Every row gives one point. The last column is the point's height on a tilted bowl or saddle (a function of degree 2), plus a little noise. Count its main directions that bend up, bend down and stay straight.

Points:
[[ 60 -15  60]
 [ -7 -50  41]
 [ 14  -1   9]
 [ 14  48  55]
 [ 15  26  23]
 [-14   1  12]
 [-14 -43  38]
 [ 19  -5  11]
 [  4   9  12]
 [ -8  32  32]]
Directions: 2 up, 0 down, 0 straight

Points:
[[ 11  35 -26  -8  12]
 [  8 -60  13   1  41]
 [-48  -4 -38  -2  12]
 [  7 -13  -6 -13  23]
 [  7 -20 -26  -8  19]
 [ 10   5 -22  14  30]
 [-25  12  19  -6  31]
 [-14   6  10 -15  31]
 [ -9 -24  22   3  28]
 [ -3 -58 -17 -12  -3]
 [ -8  26   1  43  60]
 [-43  -1  14  21  13]
 [ 32 -47   8 -27  52]
 [-12   8 -24   0  31]
 [ 21  19 -11 -16   4]
 [ 22  25  -9  26  17]
 [-20   3  14  45  58]
 [ -4   1  10  24  39]
 [  9 -21 -25 -24  19]
 [-10  -6  10 -24  32]
 [ 17 -19 -10  13  35]
 [ 49  37   9  28 -43]
 [-22  36   1  13  43]
 [ 22  43  12  40  12]]
Directions: 2 up, 1 down, 1 straight

Points:
[[ 10  -5 -16 -24 -21  -8  -5]
 [ 12  28   4  -2 -11  -5   2]
 [ 18  17 -10  15 -12 -20  10]
 [ 27  16 -27 -21  11 -15  -7]
 [ 15  -8 -34 -10   9 -27   7]
 [  7   3 -25  -1 -26  -3   0]
 [  3  27 -19   4  -6   6  -4]
 [ -2 -17   6   0   5  21   4]
 [-20 -33  13  23  16  -9 -14]
 [ -8  33  40  41  36  -4 -60]
 [  2  -1  -4 -22  25 -22 -11]
 [ -5   3  15   9  -9 -10  -3]
 [-26   5 -28  -6  13   0  -1]
 [ -2  -5 -34   8 -12  31 -17]
 [  9 -14 -39 -14 -10 -16  -7]
 [ 10   9  15  26 -19 -10  -5]
 [ 21  -6   9   2  33   8   9]
 [  2  -6   8  -8 -11 -15   0]
 [ 21   8 -11  -4   7  11  -5]
 [ 16   4   9  31   7   3  -4]
 [  1   4  16 -15  -9  11   9]
 [  0  13   6 -26   5  30  -2]
 [  2   0  -1  -3   1  32  -1]
 [-23  27  58 -15  10   4  -3]
 [  9 -34  -1 -15  -9  24 -11]
 [  3 -14  44  15  19   0  -1]
 [ -8  16  -4   1  22  19  -8]
 [ 28  10 -14 -44  -9   0 -17]
 [  1   9 -15  10 -10 -60  10]
 [  2   9  15  16  22  11  -4]
 [ 14  -7  18  12   1 -21   0]
 [  9 -24 -13  -7  20 -17   3]
 [-21 -38 -14 -28 -23   7 -28]
 [-40  -3  10   4  16  -2  -6]
 [ 12 -17 -31  -4 -13  34 -29]
 [ -2   9 -25  15   7  29  -9]
 [-10  -7   2  -5  18   1  -1]
 [-25 -22 -11  -4   1   9  -3]
 [  4  29  -9  -1 -11   7  -3]]
Directions: 3 up, 3 down, 0 straight

Points, 68 rows:
[[ 38   5  21  -8 -49  15  -4  18  60]
 [-13   6  17 -10  11  29  17  -8  16]
 [  0   8  16 -14  -5   4  -3  24 -10]
 [ 21  18  14 -11 -13  -2 -22  34  -5]
 [ 12  21  -7   6 -15 -38  15  12   4]
 [-20  -6  20  -8   2  24 -12   0 -10]
 [  9 -24  10   0  -2  23  30  13  15]
 [ -2 -33 -26 -13  11  22 -10  10  16]
 [ -6  -5  19  -4 -15 -20 -13  -2  -8]
 [-18  -7 -11  22  22  -4   0   4  11]
 [-24 -15  -8   5  15   5   5   4  11]
 [ -7  -3  13   8 -14   4 -11 -24  12]
 [  2 -13 -27   8   2  17  17 -38  16]
 [ -5  -8 -11  -3  12  -3 -25  -4   4]
 [  7  16  12 -25  -7  -2 -19  23  -9]
 [ 19   9  17 -19 -10  19  -5  11   5]
 [  1  18  -9 -24  -6   6 -23   4   7]
 [  5  15   5 -14  -7  -4 -48  -7  22]
 [  0 -14  -6   1  29   6 -17 -43   3]
 [  1  -9 -28 -11  11  -3   0  10   9]
 [ -2   5   6 -25   3   0   9   7  -8]
 [ 34   0   3  11   2 -56  25  17 -47]
 [ -2  27 -12  22  11   3  -8   4  26]
 [-12  -2   8 -17   0   4 -24  -6  -1]
 [ 17 -26  -6  -1   4  -9   2  -4 -14]
 [  9   3  11   3 -16 -22 -30 -14  13]
 [ -9  11  15   4 -11   4  -9  -4   7]
 [ 40  24  -9  -4  -2   7   5   3  14]
 [  2   8  13  -8   5  -8  -5  30 -20]
 [ -8 -10 -46  -8  10  15  15   6  44]
 [ -9   3   6   4  24   6  28  16  17]
 [  9  18 -17  18  -8   0 -30   9  19]
 [ 18 -24   4 -24 -14  18 -11  10   7]
 [-13   6  -1  -5 -11 -12   1  12   2]
 [-16  29  24 -11 -13  -3  14   5   8]
 [  9  14   5   9  19 -21   8  -4 -10]
 [  3  26 -37 -16   8  -8  -2  -8   4]
 [ -4  -6 -49  16  -8  -2  -2  14  36]
 [-23  12 -13  -7  -7 -10  -9   9   6]
 [ 10 -11   7 -13  12   8  15  33 -15]
 [  9  -6  -5   2 -14  -3  11  11  13]
 [ -4  29  -1  -7  23   9  30  -7  28]
 [ -2  42   2  -5  15 -31 -35   0   3]
 [ 19  -9  24   1  -2 -28   5  15 -28]
 [  9 -36  -6   6   4  48 -15   2   3]
 [-32  -1 -11   6  20  43 -29  10 -14]
 [ -5   2  -4  -5  18   9   8  18   1]
 [ 16 -17  19 -11 -22   6   5 -13   2]
 [-17  36 -24  20 -14  15   5   6  52]
 [  2  -2  -7   6  12  -6 -11  39 -24]
 [  4  15 -11 -25  24  -5 -11   1 -15]
 [ -5 -10  -3   3   0 -16  -5 -23  -1]
 [  3   3   0 -16  11   7  -4  18 -10]
 [  6  28  -1  -9 -60  11  17  -8  49]
 [  0  -9  15 -12 -19  -4   2  37 -12]
 [ -9  -2  24  -8  23   5 -10 -15  -5]
 [  9 -16 -18 -16  38   4 -10  -5 -21]
 [  5 -28  15 -26 -16  12  26  25   8]
 [  6   1  24   2 -13  -4 -12 -37  11]
 [ -7  20   2 -11  11  -9  -8  -4  -2]
 [-33  -3  40 -25 -18   9  -3 -14 -24]
 [-15 -17 -57   2 -10  -7 -25  18  48]
 [ -2 -41 -12  -4  15 -18  12  -4  -5]
 [ 21  17   2   7   0  26  -3  14  26]
 [-19   2  12   5   0  -7  20   6  11]
 [-10  19   4  25  21 -14   3 -19  28]
 [-30  11  -6   8 -14  -1 -28  18 -18]
 [ 21  -9  14   9   3 -10   8 -10 -12]]
Directions: 3 up, 2 down, 3 straight
